Each row is a point. To make a cloud, some directions were put in groups of two or more. Within a group, all points are equally far from the middle, so they leave a hole (a ring in 2 directions, a hollow ball in 3). The other directions are filled evenly. Then the cloud was stretched, turned, moved and blurred a little. Count the holes, and give their numbers of directions, smallest first.
In the rows, 128 means zero.

Cloud:
[[107  92 124]
 [153  92 161]
 [118 141 167]
 [ 94 152 130]
 [162  83 135]
 [ 99 162 157]
 [174 121  88]
 [109 114 138]
 [147  95 133]
 [137  74 120]
 [120  73 105]
 [112  76  79]
 [122 117 106]
 [158 144 173]
 [ 87 109 150]
 [151 121  86]
 [141 109 126]
 [127  79 124]
 [157 106 152]]
Holes: 0

Cloud:
[[168 163 126 126]
 [ 82 132 177 113]
 [100 161 135 135]
 [147 170 141  83]
 [105 149 152  68]
 [132 132 144 156]
 [175 132 137  86]
 [146 145 113 154]
 [135  73 135 126]
 [177 155  89 144]
 [ 74 111 182 109]
 [153 162 142 100]
 [122 121 134  79]
 [119 155 151 119]
 [101 120 160  87]
 [128 125 144 168]
 [146 142 151 122]
 [114 167 109 133]
 [155  96 135 103]
 [ 90  95 182 121]
 [165 134 123  71]
 [124 123 132 174]
 [169 167 103 135]
 [109 158 105 137]
 [158 139  79  99]
 [149  91 113 118]
 [ 70 157 126 138]]
Holes: 1 (2)

Cloud, 51 rows:
[[133  95 142  95 110  94]
 [126 168 111 127 141 101]
 [116  96 109 146 109 158]
 [110 182 136 190 166 135]
 [106 101 102 140  95 165]
 [161 166 126 169 120 106]
 [146 131 115 159 169  80]
 [131 159 150 113  71 144]
 [148  84 133 131 164 133]
 [ 95 124 111 135 105 179]
 [ 92 169 167 156 121 146]
 [113 170 136 180  95 125]
 [105 113 119 138 194 118]
 [130 149 112 202  96 118]
 [144  91  99 121 158 145]
 [125 129 120 165 130  84]
 [106 169 143 173 122  89]
 [133 121 102 159 145  89]
 [116 122  97 151 162 182]
 [155  98 122 139  99 128]
 [127 167 119 131 173 119]
 [155 181 115 167 137 106]
 [113 156 157 124 149  81]
 [140 175 144 146 138 123]
 [118 170 149 136  99  84]
 [126  96 146  83 142 102]
 [ 92 126 148 130 123  82]
 [ 87 134 152 118 126 178]
 [ 99 175 166 120 136 113]
 [ 72 141 135  89  91 107]
 [130 128 158 128  63 139]
 [118 164 149 167  92 113]
 [ 93 122 152 156 136 181]
 [136 134 150 125 123  71]
 [100 176 158 151 163 104]
 [ 92 119 101 150 175 124]
 [130 172 161 141 131 124]
 [133 152 140 170 125  88]
 [133  92 109 165 168 154]
 [110 181 112 196 111 142]
 [ 58 142 158 109 157 156]
 [119  86 138 138 160 135]
 [148 157 111 109 171 117]
 [ 95 184 100 172 114 146]
 [128  93 129 109 149 165]
 [177 134 126 160 145  83]
 [136 100  96 119 153 155]
 [128 139 168 133 101  80]
 [150 170 160 141 159 105]
 [ 94 133 120 136 137 180]
 [103  97 132 149 107 154]]
Holes: 1 (3)

Cloud:
[[ 93  95 145 108 134 144 103 109]
 [134 127 181  87 102 106 147 178]
 [104 140  76  94 118 118 111 104]
 [146 127  63 146 126 163  96 119]
 [162 116 131 150 171 137 115 166]
 [162 141 138 122 118 127 193 174]
 [ 84 127 134 128  97 167 113 133]
 [171 129 147 170 128 138 150 180]
 [146 117 118 156  97  77 110 113]
 [142  83 151 123 163 133 114 137]
 [148 125 182  91  92 143 138 174]
 [157 137  70 172 103 117 110 144]
 [135 157  94 172 119 115 129 165]
 [131 102  91 132 140 164 163  97]
 [ 88 118 151 105  80 131 161 155]
 [129 190 115 141 154 133 113 129]
 [102 105 158 128 144  91  99 159]
 [198 109 160 137 111 128 162 158]
 [140  78 100 126 119 125 104 119]
 [150 130 132 141  86 133  66 103]
 [170  81 145 145  92 115 111 139]
 [142 119 171 123 102 128  65 118]
 [128 132 173 166 132 156 105 140]
 [137 166 157 122  92 110  95 172]
 [156  97 100 170 114 104 102 118]
 [132 178 158 142 138 121  89 132]
 [149 112 159 160 106 141 192 104]
 [192 102 116 129 147 129  97 135]
 [162 128  89  82 127 148 108 155]
 [ 98 116 116 129  93 172 114 114]
 [142 134 116 137  80 145 113 184]
 [168 135 171 129 100  92 157 118]
 [129 107 176 105 124  83  99 170]
 [182 127 121 133 134  72 133 113]
 [112 112 196 126  97 102 104 144]
 [107 147  84 170 158 129 105 128]
 [206 122  88 140 143 133 113 127]
 [130 126 108 164 169 113 152  98]
 [138 143 113 111  99 107  95 187]
 [164 171  51 143 142 140 139 112]
 [140 124 136 139  96 171 187 171]
 [143 127 130  94  87 136  70 110]
 [136 120 119 142 156 139 164  80]
 [153 134 143 114  75 104 149  91]
 [ 91 125 131 107  68 153 141 136]
 [132 145 123 121 107 111 119  66]
 [106 104 137 111  87  91 152 124]
 [180 175 119 112 142 125 122 113]
 [175 168  80 159 113 110 143 155]
 [166 156 108  76 119 119 110 104]
 [173 121 132 110 152  85 143 113]
 [171 135 126 109  94 169  97 140]
 [177 139 142 139  89 159 101 160]
 [172 115 106 160 134 148 118  76]
 [104 123 101 165 148 125  89  94]
 [119 119 115 143  97 143 128 184]
 [190 165  98 167  80 135 139 113]
 [120 144  65 168 143 116 114 109]
 [123 162 112  99  63 135 108 132]
 [173 135 119 145  83 156  83 122]
 [111 129 167 107  92 158 136 177]
 [193 117 124  99 148 111 144 133]
 [153  86 104  88 104 111 118 127]
 [133 147  88 145 118 114 188 140]
 [168 176  63 131 132 118 107  99]
 [176 142 157 151 145 147 134 112]
 [160 128 124  94  75 159  98 127]
 [122 163 112 185 112 159 153 116]
 [177 133 133 154 142 133 126  79]
 [137  88 123  88 135 121 141  97]
 [129 139  91  95 130 133  81 168]
 [166 161  86 147  78 129 183 131]
 [115 150 103 140 125 124 137  67]
 [163 174 132 125 114 107  78 103]
 [170 156 154 161 142 153 130 128]
 [131 149 174 115 109 123 180 148]
 [113 123 145 101  92 136 148 190]
 [170 121 146  94  98 155  98 127]
 [107 133 120 169  99 102 144 129]
 [181 166 137 121 139 124 125 104]
 [126 117 176  86 136 150 122 135]
 [158 169  90 131  91  98 139 152]
 [175 178  92 133  97 161 160 118]
 [142 134 148  82 130 103 101  94]]
Holes: 3 (2, 3, 3)

Cloud (99 x 9):
[[122 118 168 104 156 142  92 112 152]
 [130  87 159 139 115 104 107 154 158]
 [131  84 154 148 136 121 162 174 135]
 [127 136  97 139 156  99 141 139  97]
 [ 93 142 136  97 149 120  65 137 130]
 [ 95 142 189 173 166 123 133 161 114]
 [104 114 170 149 145 126 161 171 180]
 [ 94  86 169 150 146 160 116 155 106]
 [122 171 130 137  93 135 145 127 132]
 [ 97  95 165 133 141 169 105 140 103]
 [141 134 156 117 120  84 164 118 139]
 [ 77  97 202 144 149 135 175 133 161]
 [154  97 114  97 159 166  85 147 152]
 [120 109 167 109 140 177 125 168 114]
 [147 111 136  91 120 108 157 122 128]
 [124 170 122 101 125 104 128 129 146]
 [146 115 138  88 115 178  96 151 128]
 [132  90 171 135 107 167 133 162 153]
 [134 158 168 154 115 132 161 165 132]
 [ 79 101 201 158 117  95 164 144 133]
 [144 114 153  93 133  59 128 135 102]
 [ 82 103 190 113 151 116 140 157 161]
 [156 145  95 124 160 134 135 125 105]
 [146 113  75 110 145 178  90 178 147]
 [146  94 166 134 133 119 177 117 129]
 [ 83 118 218 180 148 105 115 139 150]
 [146 143 121 121  72 164 135 144 119]
 [ 80  65 168  98 133 107 124 135 118]
 [ 77  98 200  78 121 107  82 134 113]
 [148 121 141 192 130 171 152 139 144]
 [ 77 132 150 140 143 184 161 131 147]
 [156 108 169 155 124  89 150 104 112]
 [188 141  72  87  98 130 111 136 114]
 [104 112 192 172 165 117 125 153 177]
 [152 138 109  77  96 158 108 138 103]
 [ 98 140 179 136 132 107  99 147 157]
 [167 124  87 159 142 126 161 164 138]
 [ 97 105 170 163 158  90 165 142 161]
 [113 114 167 130 110  90 165 143  93]
 [ 99 104 138 148 177 111 103 109 149]
 [138  91 138 124 116 176 135 133 126]
 [147 156 162 173 135  89 179 123 120]
 [ 60 121 126 123 145 150 137 148 128]
 [134 110 131 115  96  83 132 106  89]
 [106 144 129 141  92 136 173 139 142]
 [140 112 146 103 113 122 124 107  94]
 [148 154 124 127 116 114 116 169 108]
 [144 132 136  96 119  55 107 103 137]
 [ 91  88 205 116 125 111 147 152 107]
 [ 99 146 121 101 148 121  75 151 140]
 [ 98 131  84  95 130 139 134 153  94]
 [110 115 141  85 157 186 163 150 129]
 [ 86 127 157 165 151 175 154 174 139]
 [ 98 113 201  82 124 100 117 131 107]
 [140 116 212 127 151 119 125 112 151]
 [131 132  78  67 131  99 107 113 152]
 [144 147 160 127  82 133 124 140 149]
 [185 136 102 119 106 122  97 164 136]
 [ 88 141 186 171 141 134 150 163 116]
 [128 128 153 173 132 111 192 137 102]
 [167 122 161 127 146 130 134 112 177]
 [133  95 118  71 151  77  75 137 122]
 [160 140 185 159 135  56 139 117 127]
 [ 92  73 130  88 127 104  92 122 150]
 [ 99 123 127  72 147 107  94 151  85]
 [186 132 121 124 117  95 119 164 152]
 [145 100 101 134  90 179 126 159 147]
 [119 166 146 144 142 110 139 106 125]
 [149 147 151 166 155  86 121 148 104]
 [146 100 135 109 181 148  92 130 152]
 [104 117 125 154 126 186 170 160 120]
 [137 118 155  89 164 127 152 117 118]
 [134  95 127 100 143 196 141 122 143]
 [170 149  79 135  94 128 164 137 129]
 [ 83 122 146  75 127 140 140 123 135]
 [ 85 134 129  97 123 174  83 124 147]
 [ 56 112 144 113 124 152 112 140 158]
 [ 73 124 137 111 160 154 132 162 142]
 [132 156 114 121 120  72 102 100 141]
 [157 166 106 140 133 135 149 136 106]
 [ 77 127  99 102 133 175 139 160 158]
 [132 121 138  66 149  79 103 133 132]
 [ 99 129 188 162 127 140 147 158  95]
 [121 101 114 123 125 161 119 118 102]
 [161 169 119 136 110  87 132 135 138]
 [137 120 148  77 166 128 110 157 160]
 [ 82 122 139 107 159 194 131 169 146]
 [134 115  50  46 130 133 111 147 124]
 [107 131 177 184 133 170 147 164 160]
 [139 107 168 171 142 132 127 178 135]
 [ 81 128 143 103 171 126 116 156 116]
 [121 146 109 104 160 133 141 130  98]
 [118  89 193 124 152 119 152  93 125]
 [110 103 138 101 123 117 156 116 154]
 [130  80 111  97 170 161 122 151 177]
 [158 140  83 134 102 103 159 141 159]
 [ 95 106 133 110 155 155 166 129 163]
 [131 104 193 182 132 145 143 173 147]
 [153 167 121 129 113  94 108 138 155]]
Holes: 2 (3, 4)
